Each wall is flat, endless, passes through zero and stands at right angles to its row. A trip goes straight from one point to another. List the walls that it crosses, first one first.

Walls:
(1): [-15.4,  -5.9,   2.3]
(2): [13.9,  3.7, 12.7]
(3): [-22.9, -10.3,  14.6]
(4): [  7.0, -19.8,  14.0]
(5): [-22.0, -31.7,  18.4]
Trips:
[ 11.7, -23.8,   5.8] to [-28.3,  -3.4,   0.3] => 1, 2, 4
[24.6, 12.5, -8.6] to [19.2, -1.0, -1.2] => 4
[-26.7, -15.7, -17.4] to [-30.3,  -7.0,   8.4] => 4
[ 2.6,  6.7, -1.8] to [-15.9,   7.8,   3.3] => 2, 1, 3, 5
[-14.4,  16.3,  -2.4] to [-7.0,  8.3,  9.0] => 2, 5
[ -6.3,  11.3, -18.0] to [-13.9,  -3.2,  -2.8] => 1, 3, 5

Walls:
(1): [  0.8,  17.7, -27.2, -21.3,   4.7,   8.6,  10.3, -24.2,  12.0,  -4.2,
  12.1, -12.6]
(2): [ -8.1,  18.0,  27.4,   7.3,  -5.1,  12.4,  12.5,  -6.7,  12.5,   0.0,
 -29.8, -18.3]
(3): [  3.4,  13.0,  -7.8,   0.7,  11.1,   8.5,   4.2,  -9.6, -11.7,  -3.4,
   3.2,  -8.6]
Trips:
[ 11.0,  -1.9, -18.6,  -5.8,  -3.6,  11.4,   4.6,  -0.2,  -5.5,  -6.3,
  15.8,  16.8] to [ -9.2,   7.2,  24.4,  30.4, -13.8,  23.3,  -5.6,  12.8,  -1.2,  16.2,
   2.5,  -8.5] => 1, 2, 3
[ 9.8,  5.3, -8.9,  0.9,  1.1,  6.0, -1.3,  9.4, -4.9, -7.5, -4.6, 13.9] to [ -2.3,   4.1,  -7.5,   7.6, -12.5,  13.1,   5.2,  20.6, -12.1,  13.2,
   7.9,   7.3] => 3
[  6.2,  -2.2,  24.7,   7.9,  15.2, -11.7,  -9.8,  16.8,  19.3, -10.1,
   8.7, -24.1] to [ -2.2, -15.7,  28.3, -14.0,  -8.1,  19.8, -10.4,  22.1,   2.5, -10.9,
  10.3, -42.1] => none
[  3.2, -16.0,  10.9, -14.3,   3.3, -20.6,   9.1,   0.3,  12.2,  14.7,
 -14.0, -17.2] to [-10.3,   4.9,  -0.2, -23.0,  18.0, -13.7,  10.9,   2.2,  -7.0,   8.4,
  -4.4, -23.9] => 1, 3
[-13.9,  -4.4,  27.1,  -5.4,  -8.7, -24.8, -18.9, -18.2,  -4.0,  19.5,
  -4.7,  -9.3] to [-11.9,   0.2,   2.6,  11.2,  -4.0, -23.2,  -4.7,  -4.7, -19.9, -39.5,
  -3.4,   7.0] => 2, 3
